Each row is a point. A path goes straight from each point to the next, and from the last back to the first. The post is the endless flat space through its rows: a point in 2 columns, a line in 3, a plane in 4, and so on, so that a path can go around it. Count how often the path circles the post. Going back the other way cancels.

Post (1 x 2):
[[ 0.64 -0.58]]
Path (21 x 2):
[[-0.48 -0.53]
 [-0.07 -2.19]
 [ 2.00 -0.65]
 [ 0.48 -2.22]
 [-0.69 -1.78]
 [-0.31  1.66]
 [ 0.52  0.29]
 [-0.09 -0.03]
 [ 0.68  1.75]
 [ 1.73 -0.86]
 [ 0.49 -2.59]
 [ 0.71 -3.61]
 [ 1.77 -0.37]
 [ 2.46  0.03]
 [ 1.09 -1.73]
 [ 0.12 -1.32]
 [ 1.15 -1.81]
 [ 2.86  0.79]
 [ 0.40  0.78]
 [ 1.10  0.37]
 [ 0.09  1.13]]
Times around: 0

Post:
[[ 0.26 -1.64  0.93  1.77  0.79 -1.74  0.67 -1.99]
 [ 1.31  1.49  0.35 -1.31  2.10 -1.65  1.18 -0.84]
 [-1.10  3.13  0.87  0.13 -0.89 -1.77 -0.67  1.01]
 [-0.97 -0.98 -1.25  0.01  1.48  0.36  0.81 -2.45]
 [ 0.44 -1.00  0.19 -0.82 -0.99  0.58 -0.47 -0.07]
 [-0.11  1.64  0.17  0.31  2.42  2.15  1.36 -1.49]
 [-0.20 -0.77 -0.14 -1.30 -2.39  1.92  0.79  3.90]]
Path:
[[ 1.44 -0.52  0.03 -0.44  1.66  0.05  2.86 -0.61]
 [ 2.58  1.50 -1.62 -1.59 -1.12  0.88  0.28  3.20]
 [ 1.20  1.42 -0.13  0.25  1.40 -0.16 -1.17  0.83]
 [-2.96  3.00 -1.09  1.14  0.07 -0.13 -0.62  0.18]
 [-0.62 -1.24 -0.94  1.78  1.08 -1.95  1.28 -1.28]
 [-0.32 -0.04 -0.76  0.57  0.02  0.71 -0.36  1.92]
 [-0.89 -0.58  1.74  1.03  0.55  1.56  0.19  0.46]
 [ 1.17 -2.51  0.67 -1.23  0.79  1.44  1.49 -2.45]]
Times around: 1

Post (13 x 14):
[[-0.26 -1.51  2.42 -0.32 -0.28 -2.58  0.70  1.86 -1.62 -1.00 -1.87  1.58
   1.35 -1.17]
 [-1.43  0.04  1.07  0.01  0.24 -1.40 -1.16  1.38 -0.67  1.20 -3.48  1.28
   0.21 -1.57]
 [ 0.59 -0.38 -1.38  0.40  1.30  2.44 -1.32  0.73 -1.51  2.76  0.03  1.44
  -0.86  1.32]
 [ 0.41  1.50 -0.70 -0.64 -1.22  0.67  0.71  1.55  1.03  1.29  1.05  0.87
  -0.93  2.35]
 [ 0.64  1.05 -0.36 -0.78 -0.48  1.73  0.42  1.50 -0.04  0.51 -0.06 -1.06
   0.19  3.07]
 [ 0.79  0.72  0.13 -0.39  1.07  1.12  0.99 -0.27 -0.89  2.60 -0.63  1.85
  -1.03  2.52]
 [-0.96 -0.82  2.16  0.01 -1.21 -1.33 -0.78 -0.40 -1.34  1.35  0.14 -1.26
   2.58 -0.25]
 [ 0.18 -1.03  1.68  0.69  0.64 -2.44  0.41  2.00 -1.28  1.34 -2.01 -0.43
   0.72 -3.27]
 [-0.15 -2.54  2.01 -0.23 -0.12 -1.17 -0.04  1.68  0.18  1.25 -2.60  0.85
   1.44 -1.12]
 [ 0.27 -1.26 -1.97  0.68  0.78  0.66 -0.50 -1.27 -0.70  1.57 -1.35  1.52
   0.36  0.65]
 [ 0.55 -0.59 -0.18  0.35 -0.13  0.71 -1.56 -0.19 -0.48  0.44 -0.08 -0.36
  -1.68  2.19]
 [ 1.73  3.00  0.78 -0.21  0.23  0.92  0.16  0.73  1.74  0.59  1.84  0.31
   0.90  1.63]
 [-0.98 -0.39  0.18  2.75  0.04  0.05 -0.62  0.84 -0.63  1.53 -0.80  0.20
   0.37  1.43]]
Path (20 x 14):
[[-1.55  0.64  2.27  0.34 -0.70 -0.20  1.09  0.77 -1.08  2.64 -1.39  2.06
  -1.41  1.65]
 [ 0.95 -0.39  1.15 -0.46 -0.90  0.55 -1.11 -2.67 -2.79  2.96  1.57 -0.96
  -1.63  1.70]
 [ 1.86  2.56  0.59 -0.05  0.21  0.36 -0.19 -0.32  2.18  2.46  0.36 -0.22
  -1.26  0.67]
 [-0.59  1.24 -0.94 -0.01 -0.40  0.03 -1.23  0.75 -1.37  0.59 -0.73  1.53
   0.01  1.68]
 [-1.13  1.89 -0.82  0.73  0.95 -1.85  0.18  0.48 -2.67  2.88 -1.40  0.29
  -2.43 -0.54]
 [ 1.30  2.80  0.28 -1.85  3.09  1.25 -0.69 -0.97  1.21  0.29 -1.32  0.02
  -0.94 -0.34]
 [-0.76  1.60  2.00  2.25  0.83 -0.34  0.14  3.07 -1.14  2.17 -1.40 -0.21
   1.43 -2.51]
 [ 3.00  2.25  1.51 -1.84 -0.16 -0.66 -0.45  0.01  1.37  1.93 -0.73  0.42
  -2.27  0.25]
 [-0.12 -1.11 -0.39  0.88 -0.14 -1.20 -1.15  3.67 -1.91 -0.20 -1.68 -1.22
  -0.75 -0.84]
 [ 0.17 -1.92  2.00  0.02  0.39 -0.14 -1.72 -0.01 -1.74  1.16  3.14 -0.38
   3.79 -0.45]
 [-1.21 -2.22 -1.82 -0.32  0.25  1.80  0.02  1.12 -1.09  0.29 -3.54  2.21
  -1.42  0.77]
 [ 0.57  0.29  1.31 -0.43  0.07  1.12  0.98  0.71 -1.18  2.45 -1.25  0.41
  -1.10  2.41]
 [ 0.97  1.35  0.73 -1.53  0.21  0.75  0.88  0.72 -0.84  1.30 -1.41 -0.21
   1.80  2.26]
 [-1.17  2.33 -0.28 -0.28 -0.79 -0.72 -1.89 -0.15  0.19  0.83  2.63  0.85
   2.87 -0.11]
 [-1.01 -1.33  0.45 -0.93  1.07  0.01 -0.14  0.43 -1.43  2.67 -0.98  0.38
   0.41  1.30]
 [-0.07  0.67 -0.18 -1.56  0.91  0.10  1.15  2.02 -2.19  1.84 -1.77  2.17
  -1.56 -0.64]
 [ 1.58  1.41  2.17 -0.36 -0.71 -0.58  1.02  0.39 -0.20  3.79 -0.36 -2.05
   0.28 -2.43]
 [ 1.09  1.53  0.09 -2.88  0.44 -0.15 -0.01  0.52 -0.39 -0.33 -2.79  1.55
   0.18  0.49]
 [ 1.12 -0.14  0.94 -0.19 -0.40 -1.39  0.27 -0.92  2.34  0.37  1.45  2.11
   2.51  1.81]
 [-2.15 -1.22  0.07 -0.22 -0.93 -0.19 -0.05 -2.05 -2.30  1.32  0.79 -0.23
   1.16  1.80]]
Times around: 4

Post, 17 rows:
[[ 1.33 -0.07  1.50  0.89  0.15 -0.60  1.43  1.20 -0.75  1.33 -1.04 -2.23
   1.74  3.67  0.06  0.19 -2.16  1.64]
 [ 0.67 -1.20  0.36 -1.47 -0.18 -0.90 -1.25 -0.80 -0.82  0.22 -0.03  0.02
  -0.48  1.33 -1.59  1.40  1.44  0.31]
 [-1.87 -3.75  0.65 -0.19 -2.06 -0.75 -0.53  0.77 -0.69 -0.66  1.59  1.67
   1.10 -0.74 -1.36 -0.89  2.03 -0.02]
 [ 0.95  2.08 -2.31 -0.97 -0.67 -1.91 -1.09 -0.95  1.26  0.31  2.01  1.07
  -2.32  2.87 -0.48 -1.08 -0.38 -0.36]
 [ 2.04 -0.57 -2.27 -1.31 -0.77 -0.17 -2.50  0.14  1.21 -1.46  0.45  1.34
  -1.28 -0.27 -0.64  1.34  0.67 -4.25]
 [-0.11  0.89  1.01  0.23  0.38 -0.49 -0.47 -0.54 -0.57  1.27  0.09  1.50
  -1.12  1.82  1.40 -0.60  0.93  1.93]
 [-0.85 -1.46  1.37  0.44  1.21  1.24 -0.10  1.15  0.96 -0.22 -1.41 -0.16
   0.14 -1.56 -1.11  0.52  1.24  3.25]
 [ 0.45 -2.90 -0.73  0.85 -2.10  1.90  0.46 -0.09 -2.28 -1.95 -0.60 -0.22
   2.40 -1.40 -0.93 -1.44 -0.68  1.87]
 [ 0.31  2.36 -0.93  0.81 -1.26 -0.74 -1.44  0.72 -0.16 -1.13 -1.05 -0.45
  -0.10 -1.32 -0.28  0.75  1.35 -1.16]
 [ 1.49 -1.14 -0.11 -2.85  1.07  1.10 -0.21  1.02 -0.31 -0.60  0.02  1.06
   0.79  0.93 -1.04  1.85 -0.19 -0.57]
 [-0.26  1.21  0.12 -0.54  0.25  1.43 -2.41  0.34  0.35 -1.34 -0.91  0.88
   0.44  0.09  0.01 -2.66  0.99 -2.29]
 [-0.15 -0.53 -0.88 -0.99 -0.28 -0.10 -1.68  0.33  0.47  0.34 -0.08 -0.07
   2.50  0.34 -0.79  1.13  0.28 -2.16]
 [ 0.47 -1.17 -4.74  0.31  2.00 -1.16 -0.08  0.66  0.09  0.25 -0.56 -0.43
  -1.66 -0.07 -2.44  0.22 -0.74 -0.49]
 [-1.65 -1.19 -1.34  0.28  0.24 -0.47  1.33 -2.02  0.80 -1.06  0.04 -0.16
  -0.42  1.36  2.25 -1.37  2.22 -0.65]
 [-0.79  0.85 -0.13 -1.95 -1.19  0.03 -0.14  0.27  0.20  3.36 -1.70 -0.90
   0.24 -0.44 -1.72  0.18  0.52 -0.41]
 [ 1.23  1.66  0.23  0.02  1.20 -1.90 -1.12 -0.84  1.62 -0.62  1.27  0.79
  -0.76 -0.24  1.03 -1.24  2.67 -2.59]
 [-0.36 -1.87 -0.89  0.21  0.31  0.24  0.85 -0.05 -0.26  0.87  2.02 -0.68
  -1.33  1.40 -0.19  0.84  2.15 -0.17]]
Path:
[[ 0.47 -0.21  0.18 -0.09  3.50  1.64 -1.84  0.31 -0.23 -3.89  1.14  1.26
   1.62 -2.51 -1.00 -0.39  1.28 -2.93]
 [ 2.07 -0.65 -0.71 -2.21  0.86  1.87 -1.61 -2.29 -0.21 -0.48  0.07  1.45
  -0.20 -0.51 -2.93  1.00 -0.69 -0.62]
 [ 0.07 -1.40 -1.77  0.53  0.71 -2.17 -0.59 -1.68 -0.05  0.93  0.07  0.42
  -2.63  1.81  1.45  0.92  1.21 -1.38]
 [ 0.91  0.28 -0.24 -0.69 -2.38 -0.29  1.79 -1.04 -0.92  2.60 -2.47 -0.73
  -1.15  0.50  2.15 -1.15 -0.59  1.63]
 [ 0.92  0.25  0.84  0.36  0.46  2.01  0.36  1.39 -1.56 -0.03 -1.00 -1.82
   3.62 -2.46  0.38 -1.95  2.14 -0.48]
 [ 1.18 -0.05 -0.36  0.48  0.44  1.30  0.03  1.96 -1.49 -0.89 -0.42 -1.88
   0.05  0.83 -0.12 -1.20  1.70  1.05]
 [ 0.01 -1.78  2.98 -1.35  2.22 -0.84 -0.63  0.15  2.85 -0.70 -1.21  0.39
   0.55  0.51  0.07 -0.19  4.27 -3.06]
 [ 0.41  2.61 -1.68 -0.36  0.41 -0.43 -0.99 -1.92  1.92 -0.86 -1.95  0.09
  -0.67  0.21 -1.62  1.43 -0.36  0.11]
 [-1.19 -0.50  3.35  2.87  1.29 -0.26  1.23  0.70  2.45 -0.23 -0.41 -0.04
  -0.57 -1.33  2.58  0.73  2.52  0.50]
 [-1.35 -1.21 -1.05 -1.69 -1.04 -0.19 -2.00 -0.28 -2.31 -3.19 -1.82 -0.13
  -0.21 -0.02 -1.69 -0.25  1.63 -1.38]
 [ 0.59  2.31  2.46 -1.46  1.43  0.90 -0.43  0.31  0.22  1.26 -1.56 -0.06
  -0.99 -0.10 -0.41 -0.69  0.87 -0.02]
 [ 2.59 -0.25 -2.30  1.81 -1.22  0.57 -0.12  0.80 -0.90 -1.79  0.22 -2.18
  -1.04 -2.35 -1.05  0.60 -1.64  1.52]
 [ 1.38  1.22  2.70  2.41 -0.40 -2.13  0.65 -0.47  1.76 -0.24  0.04 -1.09
   1.00  1.82  4.85 -1.22  1.92  0.09]
 [ 2.09  1.60 -0.60 -0.43 -1.18  0.75  0.08  2.72  2.12 -1.01  1.37 -0.22
   0.46 -1.11 -1.69  1.11  0.14 -0.05]
 [ 2.43 -0.59  0.90  0.66  1.25 -1.42  1.63 -0.57  2.95  1.55  1.80  0.89
  -0.51  2.38 -0.88 -1.85 -0.80  1.07]
 [ 3.61 -0.75 -0.63 -0.69  1.34 -0.24  1.79  0.94  1.82  0.42  2.44 -0.59
   0.76 -2.05 -0.39  0.27  1.74 -1.25]
 [ 0.24  1.00  1.39 -0.83 -0.67 -1.45  0.71  1.33  1.89  0.53 -0.36 -0.61
  -1.16  2.25 -2.34 -1.69 -0.17  2.82]
 [-1.97 -1.83 -1.75  0.47  0.76  0.14 -0.48  0.34  2.49 -0.48  1.10  2.85
  -0.45 -2.49 -1.67  0.44  3.07  0.03]
 [-0.71 -0.30 -1.63  0.30 -0.82 -2.14 -1.05 -0.74 -1.57 -0.19  4.28  1.33
   1.45  3.70 -1.73 -0.25 -0.97 -0.10]
 [-1.54  1.45 -3.34  0.74 -0.79  1.72 -0.17  0.88 -1.69  0.06 -1.25 -1.34
   0.22  0.74  0.29  1.32 -0.85  0.31]
 [-0.88 -3.78 -0.82 -0.81  0.38 -1.40 -0.54  0.17  2.02  0.28 -1.33  0.46
  -1.88  0.45  0.36  0.20  0.94  0.82]
 [-0.09 -1.20  0.21 -0.63  0.58  0.88 -1.77  2.49 -0.70 -0.90 -0.93 -0.57
   1.53 -0.76 -2.00  0.02  0.39 -2.65]
 [ 1.42 -1.38 -0.18  0.26 -1.41 -0.98 -0.63 -0.29 -0.84 -0.61  0.86 -0.80
   0.22 -0.10  1.83  0.52  1.03  1.07]
 [-0.39 -3.76 -1.01 -0.98 -0.50 -0.02  0.84  0.19  0.77  1.38  0.22 -0.40
  -0.77  1.19 -0.67 -1.15  2.85 -0.23]
 [ 2.07  0.03 -1.23 -1.85 -0.62 -0.53  2.95 -2.78 -1.48  0.23 -1.58  1.40
   0.81  0.04  1.27 -0.18 -0.08  1.05]
 [ 1.90  0.74  0.36  1.67 -1.19  1.49 -0.33 -0.44 -2.08  1.65 -0.16  0.07
   0.39 -1.24 -1.48 -0.16 -1.68 -0.67]
 [-1.01 -0.69  0.08  0.42 -0.09  0.15 -1.79  0.86 -1.12 -0.41 -2.46 -0.82
   2.17 -2.50 -0.10  0.64 -0.22 -0.72]
 [-0.17 -0.63 -0.40 -1.28  0.89  0.48  0.02 -0.01  0.84 -1.38 -0.38  0.41
   2.59 -0.23  1.71 -0.24  0.30 -2.35]]
Times around: 3
